Each wall is flat, endless, passes through zero and stands at right angles to its row. A trip goes straight from one point to another. Which walls does it cross, in order?
In the rows, zero is written as 128.

Walls:
(1): [143 172 100]
(2): [124 123  90]
(3): [182 162 142]
(4): [159  86 187]
(5): [182 155 191]
Trips:
[ 93  84 195] to [178 131 132] => 3, 1
[151  89 128] to [ 97 138 176] => 2
[144 150 127] to [ 84 145 111] => 2, 5, 3
[142 143 182] to [142 124 133] => none
[125 137 160] to [108  91 101] => 3, 5, 2, 4
[ 90 154 112] to [110 125 151] => 2, 1, 4, 5

Walls:
(1): [126  98 183 104 107 137]
(2): [107  86 125 122 136 115]
(3): [139 109 126 185 128 134]
(4): [ 97 126 118 108  61 114]
(5): [ 85 129  98 140 138 152]
(6): [146  86 166 111 121 142]
(7): [148  86 142 159 126  95]
Trips:
[180 113 107  56 177  70] to [147 139 102 144 168 138] => 6, 2, 7, 3, 5
[107 121  79 115 201 111] to [177  73  84 111 123 133] => 7, 3, 6, 5
[100 152 112 100 129 141] to [109 178  53 100 102 106] => none
[143  78 116 133 150  92] to [153 112 148 100 111 144] => 1, 3, 4, 2
[110 132 149 158 136 165] to [136 124 154  88 169 146] => 3, 2, 5
[167 145 160 159 137 194] to [122 141 159 172 175  82] => 7, 1, 6, 2

Walls:
(1): [107 101 155 103 104 161 157 154 176]
(2): [139 124 140 140 122 105 133 102  91]
(3): [165 120 115 143 111 110 118 114 140]
(4): [ 99 170 160 119  54 124 144  71 117]
(5): [115  87 161  86 115  98  91 125 111]
(6): [102  78 142 131 164 109 107 120 144]
(7): [166 121 148 111 110 141 126 151 127]
(8): [141 115 162 135 169 189  84  92 112]
(9): [ 31 125 142 131 100 137 136 114 144]
(10): [141 155 137  71  94 154  84  88 102]
(11): [ 44  76 157 125 112 159 139 146 158]
(12): [ 92 170 155  86 112 113 152 152 201]
Trips:
[203 147  78  76 167 146  67 156 139] to [143 137 164 122 112 126 102 186  67] => 5, 3, 2
[ 84  96 105 140 154 156  80 127 145] to [112 136 156 156 125 120  70 128 144] => 1, 10, 3, 12, 4

Walls:
(1): [142 130 116 187  41  79  54  89 148 135 135]
(2): [ 72 120 114 141 154  59 111 155 161 119  79]
(3): [146 178 142 130  99  98  46 126  92 100 171]
(4): [114  93 236 114 117 205 138 108 103 160 145]
(5): [118 180 157 132 107 104 130 175 185 127 104]
(6): [120 104 186 133 175 137 124 127  82 130 148]
Trips:
[184 114 178 138 178 127 106 141 105 157  89] to [149 101  72 115 112  44 150 105 134 132 182] => 3, 2, 4, 1, 6
[112 117 120 165 154  89 110 164 116 113 159] to [166 162 153 155 105 145 146  81 102 171 139] => 5, 2, 4
[162 132 130 151 105 133 105  85  92 140 116] to [146 110 179 153  55 164 173 128 135 138 108] => 6, 3, 5
[135 156 122 148 104  89 186 176 164 129 104] to [100 148 108 116 102 129  70 110 157 138 168] => 1, 3
[110 161 147 107 104 157 161 133 172  66 165] to [144 141 117 150 142 118  94 160  66 104 144] => 4, 6, 5, 1
[112 160 138 123  81 123 120 130 142 149 137] to [136 136 119 125 161 112 170 131 121 113  77] => 2, 4, 3, 1
[159 155 139 121 116 101  96 131 118 106 139] to [115 230 116  71 183 132 131 143 102  97 128] => 1, 6, 2

Walls:
(1): [128 187 148 145 124 139  70 120 132 163 135 124 139  98]
(2): [110  92 125 159 119  70 122  63 106 133 110 195 137 160]
(3): [126 151 119 136 178 132 163 167 115  70 126 120 100  80]
(4): [136 186  71 117  89 126  95 139 163 124 120 169 183 126]
(5): [103 146 117  61 140 136 131 155 148 120 147  83 112  63]
(6): [123  86 140  96 149 121 150 117 162 130 148  93 114 127]
(7): [161  90 135 133  94 133 177  51 169 148 147 181 145 140]
(8): [ 65 174  81  81 133 138 176 150 108 159 142 115 137 162]
(9): [101 133 132 131 127 168 133 136  96 123 133  96 153 124]
(10): [163 146 124 132 101  76 116  70 106 129 147 138 126  99]
(11): [129 166  84 133 105  99 138 179 192 139 129 134 166 138]
Trips:
[147 135 142 152 130 139 141 141  86 142  79 129  75 134] to [187 137 133 145 167 152 136 139  85  86  88 115 106  89] => 2, 9, 10, 5
[171 122 125 151 121 117 144 168  39 125 122 147  94 122] to [124  72 140 151 117 150  97  73 171 174 136 100 174 153] => 3, 7, 6, 1, 10
[110 114 121 163 117 154 125 135  92  77 179 154 141 171] to [156 200 138  79 111 174  92 176 108  33 159 142 140 166] => 4, 7, 2, 11, 1, 5
